Each row is a point. To make a cloud, some directions were put in groups of two or more. Within a group, all points are equally far from the middle, so they leave a hole (a ring in 2 directions, a hollow ball in 3). The other directions are filled evenly. Then the cloud was stretched, turned, moved and blurred a little. How many holes are there, and how many directions does each take, smallest first?
In the rows, 128 means zero.

Cloud:
[[ 93  89]
 [157 179]
 [158 179]
 [104 137]
 [ 93  68]
 [113  38]
 [122 161]
 [107 142]
 [ 93  70]
 [ 99  53]
 [147 178]
 [171 177]
 [125 165]
 [112 150]]
Holes: 1 (2)

Cloud:
[[ 99 182 105  76]
 [ 84  83 106 119]
 [175 187 146 104]
 [107 139 194  82]
 [140 184 169 157]
 [147 123 123 207]
 [131 176 103  52]
 [ 77  90 128 167]
 [104 136 192  80]
 [135 193  86  84]
 [156 120  86 183]
 [103 155 131  47]
 [133 129 108  48]
 [179 148 140  79]
 [119 164 112  45]
 [141 191  73 124]
 [ 71 124 114 175]
 [138 131 207 103]
 [ 91  83 159 110]
 [163 193 130 149]
 [163 103 175 132]
 [ 95 151 171  68]
 [128  93 156 193]
 [136 126  55 162]
 [117 182  64 120]
 [149 188 167 150]
 [ 88 181 101  99]
 [108 100 151 200]]
Holes: 2 (2, 2)

Cloud:
[[126 174 121 115 166 179]
 [142 118 128 118 153 115]
 [122 101 126 111 153 178]
 [ 89 183 149 111  90  98]
 [166  41 145 113 127 120]
 [167  65 112  99 185 124]
 [112 127 141 151 103 145]
 [117 139 120 114  99  58]
 [146 104 157 119 120 186]
 [120  95 117 103  91 137]
 [189 118  88  73 160 222]
 [164 199 137 111 105 154]
 [202 165 124 128  85 176]
 [172 110  94 122  76 119]
 [124  43 115 107 111 179]
 [116  44 165 116 137 131]
 [175 116  88 128 131  74]
 [108 195 131 134 122 206]
 [137  68 151  91 166 122]
 [172  70 152 111 109  96]
 [181  93 142 103 104 143]
 [171  54 114 146 165 137]
 [188 138 123 111  91 167]
 [169 112  92 101 135 114]
 [ 95 229 107 112 159 209]
 [143 106 133 109  60 149]
 [126 117 165 156 122 110]
 [123 115 135  45 101 166]
 [131 119 129  88  88 239]
 [118 114 142 102 112 103]
 [134 146 111 102 163 249]
 [160 129 135  98 181 127]
 [138 111 120  57 167 171]
 [117 131  90  55 186 218]
 [153  83 143 108 163 159]
 [ 76 113 164  71 177 135]
 [184 116  92 145 108 215]
 [126 162 136  97 197 156]
 [180  89 122 108 134 113]
 [129 129 129  78 106 183]
 [155 116 122 146 180 142]
 [158 105 115 130 187 170]
 [176 185 146 137 105 149]
 [137  83 136  98  96 123]
 [102 144 116  33 106 185]
 [ 89 156 155 167 109  98]
 [161 184 123 115  74 183]
 [131 116 135 121  99 166]
 [110  98  71  85 135 177]
 [ 67 133 132 129 160 119]
 [184 131  67  86 127 180]
 [131 138 150  88  91 173]]
Holes: 0

Cloud (88 x 9):
[[101 155  79 185  99 143 140 164 107]
 [ 65 140 171 126 145 152 142 141 191]
 [ 80 177  57 127  70 104 107  71  53]
 [ 77 236 156 116  60 152 130  48  98]
 [ 76 153  86 109 171  99 109 129 148]
 [161 113  81  98 126 123  92  79 178]
 [151 114 191 161 150 178 133 128 121]
 [204 109 110 131 174 188 101 124 163]
 [172 134 132 119 208 126  82  38 153]
 [ 38 198 183 120  62 181 166  64 140]
 [159 140 102 157 157 166  97 151 181]
 [136 143 150 100  75 187 113 148 194]
 [105 138 125  77  44  99 188 126 116]
 [101 126  71  65  60 128 186  81  88]
 [ 99 151 128  63  54 135 100 125 152]
 [ 61 204 106 136 116 111 176 104 135]
 [122 114 188  93 132 164 111 147  80]
 [127  93 154 132  88 131 103 180  88]
 [144 111 130  50  80 151 117 143  70]
 [ 45 148  87 152  48 142 157 133  59]
 [ 36 199 140 114  32 172 141 135  58]
 [112 120  76 144 143 129 129  50 182]
 [151 133 128 105  76 111 108  22 106]
 [174 153 176 174 126 101 115  74 153]
 [ 84 138 144  91  71  79 116  72  97]
 [133 203 206 132  87 183 111 101 125]
 [103 165 138  88  99 155 118 109  34]
 [195 151 176  90  67 146 155 116 149]
 [194 129 113 106 158  77 144 110  86]
 [130 197  94 122  26 107 116 111  46]
 [101 229 132 150 145 155  71  97  99]
 [ 90 211 150  97 140 163  63 141 124]
 [187 123 129  59  42 177 157 128 100]
 [110 110 156 134 103 105 126  85 199]
 [183 175 139 144 187 115  52 113 169]
 [106 148 175 179 169  99 140 127 106]
 [239 118 171 128 163 141 115 125 149]
 [110 163 166  37  45 174 149 124 112]
 [181 194 132 134 128 159 158  86  86]
 [101 113 102  81  16 163 138  97  67]
 [127 100 174  87 101 202 119 138 197]
 [206  74 142 141 122 153 119 137 104]
 [166  35 139 100 129 140 136  98 175]
 [153  99  86 100 110  56 139  99 117]
 [133 118  98 103 166  82 161  92  82]
 [140 151  49 185 139 106 134 116 137]
 [131 170 176 166 224 151  73 139 147]
 [106 110  50 121  87 103 108 137 135]
 [123 194 151 127 182  95 107 116 174]
 [161 145  90 115  79 186  95 181  91]
 [122 184 176 113 140  97 130 148  82]
 [137 108  71  84  67 162 147 165  66]
 [174 149 199 138 182 150 149 100 162]
 [159 138  98  53  43 147 170  73 105]
 [101 180  68 178 108  93 159 118  42]
 [119 102 114 116 156 192 146  62 172]
 [ 97 106 101 165  96  93 170 136  76]
 [ 66 106 101 148  90 102 193  42  98]
 [ 50 129 145 128  27 123 155 125 120]
 [132 172 153 188 156 136 115 121  67]
 [ 97 108 121  94  89 144 217  99 142]
 [189 123 135 160 138 147  90 105 200]
 [ 39 142 119 100  59 142 114  77 144]
 [124 216 100 105  51 146 164 123 131]
 [160 201 134 103  51 159 137  50 101]
 [ 90 127 105 175 140  82 153  38 161]
 [122 140  96  65 124 136 141 134  59]
 [148 120 128 106  85  88 183  29 135]
 [193 162 133  75 124 170 152  72 143]
 [ 94  82 101  79 107 178 130 148 127]
 [187 112 151 129 216 114 148 117 164]
 [178  75 172 144 111 124 145  73 171]
 [132 145 177 141  65 149 127  74 186]
 [193 137 127 124  65 111 177 121  82]
 [ 62 158 180 103  88 134 154 165  88]
 [136  83 117 167 114 125 156  65  77]
 [123 158 112 122 101 105 180  77 178]
 [130 128 102 163  75  71 104 151  84]
 [150 216 173 105 107 191 119 130 144]
 [162 173 162  75 157 150 153  74 138]
 [121 174 160 104  40 169 116  70  64]
 [ 70 202 154 123 121 182 138 111 176]
 [159  70 109  70 138 166 110  80 146]
 [135 164 102 151 204  68  52 118 116]
 [169 171 166 152 143 181 118 171 151]
 [118 103 123  99 173 102  58  82 122]
 [138  97  36  99  86 135 147 125  83]
 [116  75 128 115 167 127 110 155  83]]
Holes: 1 (9)

Cloud, 106 rows:
[[152 120 114  81 152 168 112 198 150]
 [131  79 133 148 159 127 121  76 151]
 [159 129 130 157 149 136 186  37 131]
 [151  71  80 129 152 127 125 209 115]
 [ 63 149  89  85 166 178 144 182 113]
 [ 88  54  92 138 148 144 149 191  97]
 [122 142 206 123  90 158 127 132 137]
 [ 79  98 101  99 116 184 209 166 126]
 [110  99  94 136 123 192 102 203 144]
 [105 155 100 114  78 148 139  99 136]
 [ 42 150 145  15 161 131 113 152 131]
 [159 124 150 217 161 102 154  76 120]
 [126  80 131  65  76  92 104 185 149]
 [ 93  84 131 115 121  63  29 169  81]
 [149 130 141 181 134 208 206 107 125]
 [175 157 161 157 176 178 152  88  92]
 [187  75  88 190 110  97 148 165 111]
 [ 51  86  87  40 144 142 147 193 143]
 [156 146 234 143 147  93 136 116 146]
 [146 130 120  61 120 203 110 129 117]
 [201 102 183 146 135 214 178  86 151]
 [144  75 108  63 120 132 112 152  98]
 [136 147 137  56 105 193 167 129 190]
 [ 78  91  77 107  96 199 167 197 138]
 [193  81 152 182 118  59 104 125 165]
 [215 100 123 167 147 155 196 116 181]
 [ 86  69 149 121 149  97 158 146 124]
 [ 87  92  75  39 134 138 160 157 105]
 [136  93  73  99 190 167 154 132 119]
 [219 117 173 172  91  78  67 133 156]
 [162 150 147 189 160 132 184 108 150]
 [ 54 122 131 114 168 136 138  88 141]
 [152  65  93 106 128 144 194 148 162]
 [157  82  65 153 121 111 154 186 108]
 [158  82 186 194 153  95  59 133 106]
 [ 69  80  78 100 124 174 186 190 120]
 [174 108 226  91 114 139 116 106 112]
 [ 79 115 125  95 185 206 201  92 132]
 [ 96 110 103  40 122 126  78 140  93]
 [151  74 101 109 135 156  96 217 129]
 [152 161 136 157 172 139 179 126 157]
 [121  94  68 163 103  95  84 164 164]
 [120  92  43 130 158 153 150 160  88]
 [144  81 179 201 160  83 107 118 145]
 [131 114 131 187  76  95 111 154  84]
 [156  52 139 125 103 134 116 148 183]
 [126  90  82  87 150 189 143 167 189]
 [140 152 163 162 130  92 170 125 103]
 [159 144 159  81 157 162 127 185 152]
 [178 142 210 148 108 168 124 150 144]
 [ 72  75  63 115 135  93 115 140 135]
 [165 108 161 113 169 123 162 183 143]
 [148 164 125  88 127 225 182 133 173]
 [185 145 154  88  96 194 135 169 138]
 [ 74 121  91 100 126 239 173 128 124]
 [ 73 137 126 130 107  87 134 178 119]
 [135  41  96 134 114 179 146 134 112]
 [151 154 243 132 150 132 120  98 116]
 [ 69  82  78  43 144 152 152 195 116]
 [101 130  86  58 135 174 194 191 141]
 [ 66  80  96 152 110  75  92 201 101]
 [ 84 116  96  91 100 153  81 112 108]
 [175 120 130 165  80 102  44 137 125]
 [133 143 114 154 114 114  64 108  75]
 [131 106  77 167 101 170 153  81 151]
 [ 84  76  88  65 145 123 161 157 157]
 [ 52 107  74  98 111  67  84 178 117]
 [138 112 152 130  87 173 134  69 125]
 [180  81  98 183 176 105 124 161 136]
 [193 114 139 147 159  78 110 180 141]
 [ 62 115  80  60 162 211 132 158 128]
 [ 80 144 126  36 107  72  63 171 117]
 [150 153 135 130 145 164 189  30 131]
 [125 120 184 173 100 124 109  84 104]
 [161 146  90 141 104 182 134 114 180]
 [135  97 163 108  85 150 111 144 189]
 [149 158 142  77  98  64  78 146  93]
 [193 115 114 115 131  92 147 140  98]
 [141  61 142 204 155  93  76 159  95]
 [112  93  40  99 112 136  94 166 151]
 [131 138 176  57 127  73 105 142 166]
 [158 119 174 155 184 191 163 118 160]
 [119 129  95  79 158  88  76 142 143]
 [219  67 103 222 139 134 140 117 130]
 [ 59 152 141  37 102 183 164 143 126]
 [156 143 226  73 124 172 128 114 133]
 [174 124 203 114 134 129  74 178 107]
 [122 118 102 144 186  87  95  95 113]
 [155 141 118  71  93 149 148 102  83]
 [155 116  93 119  68  96 122 142  94]
 [249 127 167 205  97 132 128  93 141]
 [135 160 118  90 177 199 148 146 152]
 [152  99 156  90 145 162 222 116 132]
 [ 47 103 107  90 111  61  89 184  88]
 [ 86  91  87  75 127 201 102 182 132]
 [153  67 136 165 163 183 146 157 172]
 [165  96 105 143 160 175 100 155  98]
 [ 97 111 111 129  84  53 100 173  91]
 [104 158 182  63 108  53  97 165 119]
 [121  88  74 182 157  88 101 113 100]
 [138 141 171 122 128 147  81 160  70]
 [186  98 151 196 144  88  49 163 140]
 [128 123 180 115  82 189 169 139 130]
 [210 108 128 164 144 113 189  96 154]
 [ 83 128 125  22 141 167 112 201 130]
 [173  97 196 104 140 126 172  83 152]]
Holes: 2 (3, 6)
